Each row is a point. To make a cloud, some directions were put in groups of two or more. Within a group, all points are equally far from the middle, so they leave a hole (a ring in 2 directions, a hollow ball in 3). The other directions are filled evenly. Then the cloud was stretched, turned, moved and blurred a little. How many holes are there, and how many directions does each take, smallest first?

Cloud (22 x 3):
.18, -.08, .41
-.92, .00, -.50
-.53, -.25, .53
-.52, -.10, .69
.05, .02, -.16
-.53, -.61, .00
-.38, -.16, .30
.35, .09, .50
.23, -.38, -.69
-.44, -.30, .43
.58, -.45, .49
-.81, .20, -.11
.02, -.55, .19
.00, .26, -.22
-.14, .12, .59
-.94, .27, -.28
-.44, -.05, .51
.28, -.37, -.56
-.37, .05, .74
-.57, .01, .45
-.15, -.52, -.45
.03, .26, -.23
Holes: 0

Cloud (54 x 6):
.26, -.28, -.37, .75, .31, -.25
-.08, -.48, -.21, .21, .02, .32
.14, -.49, -.35, .17, .38, .17
-.31, -.55, .43, -.28, .08, .41
.05, -.10, -.27, .62, .08, .41
-.06, -.29, -.34, .21, .06, .70
.48, -.08, .06, -.12, .02, .52
.22, -.44, .13, -.14, .12, .58
.22, -.13, -.32, .66, .59, -.09
-.05, .13, .04, .01, .28, -.63
.14, .06, .22, -.08, -.32, -.31
.02, -.94, -.20, .23, -.10, .25
.49, .18, -.25, -.08, .12, .06
.50, -.33, -.08, .03, -.16, .24
-.09, -.70, .63, -.03, -.08, .32
.26, -.14, -.43, .56, .18, -.41
.31, -.32, .31, .34, -.10, .23
-.06, .39, -.37, .25, -.05, -.68
.06, .07, -.18, -.01, .18, -.29
.04, -.04, -.26, .00, -.27, .44
.02, .43, .23, .35, -.18, -.24
-.11, -.58, .46, -.28, .03, .31
.21, .41, -.40, .21, .21, -.16
.38, .23, -.08, .00, -.28, -.26
.48, .69, -.25, .25, .08, .17
.00, -.38, -.23, .48, .26, .06
.21, .21, .31, -.28, -.08, .14
.41, .02, .03, .00, .04, -.37
.09, -.20, .67, -.17, -.12, .30
.23, .02, -.38, -.12, .20, -.73
.21, -.32, -.08, .18, .02, .64
-.07, -.42, .06, -.30, -.22, .22
.33, -.64, .22, -.49, -.03, .53
-.08, -.67, .13, -.03, .21, .45
-.14, -.86, .21, -.30, .29, .38
-.39, .34, .05, -.30, .07, -.10
.02, .36, -.07, -.01, -.30, .42
.34, .73, .13, -.01, .03, -.10
.07, .07, .30, .12, -.11, -.06
.42, -.20, -.28, .15, .22, -.10
.19, -.66, -.19, .59, -.08, .08
.41, -.10, -.20, .13, .00, .38
.24, -.29, .01, -.58, -.11, .36
.15, -.66, .15, .42, .08, -.25
-.22, .56, .07, -.03, .08, -.25
.33, -.43, .06, .24, .69, .18
-.42, .02, -.12, -.06, .00, -.31
.29, .23, -.37, .46, .15, -.28
.52, .18, -.01, .39, .04, -.11
.33, -.61, .04, -.09, -.27, .28
.12, -.22, -.34, -.47, .21, .17
.13, .10, .14, .48, .14, -.18
-.19, -.29, -.34, .01, -.44, -.52
.47, -.12, -.22, -.03, -.10, -.21
Holes: 0
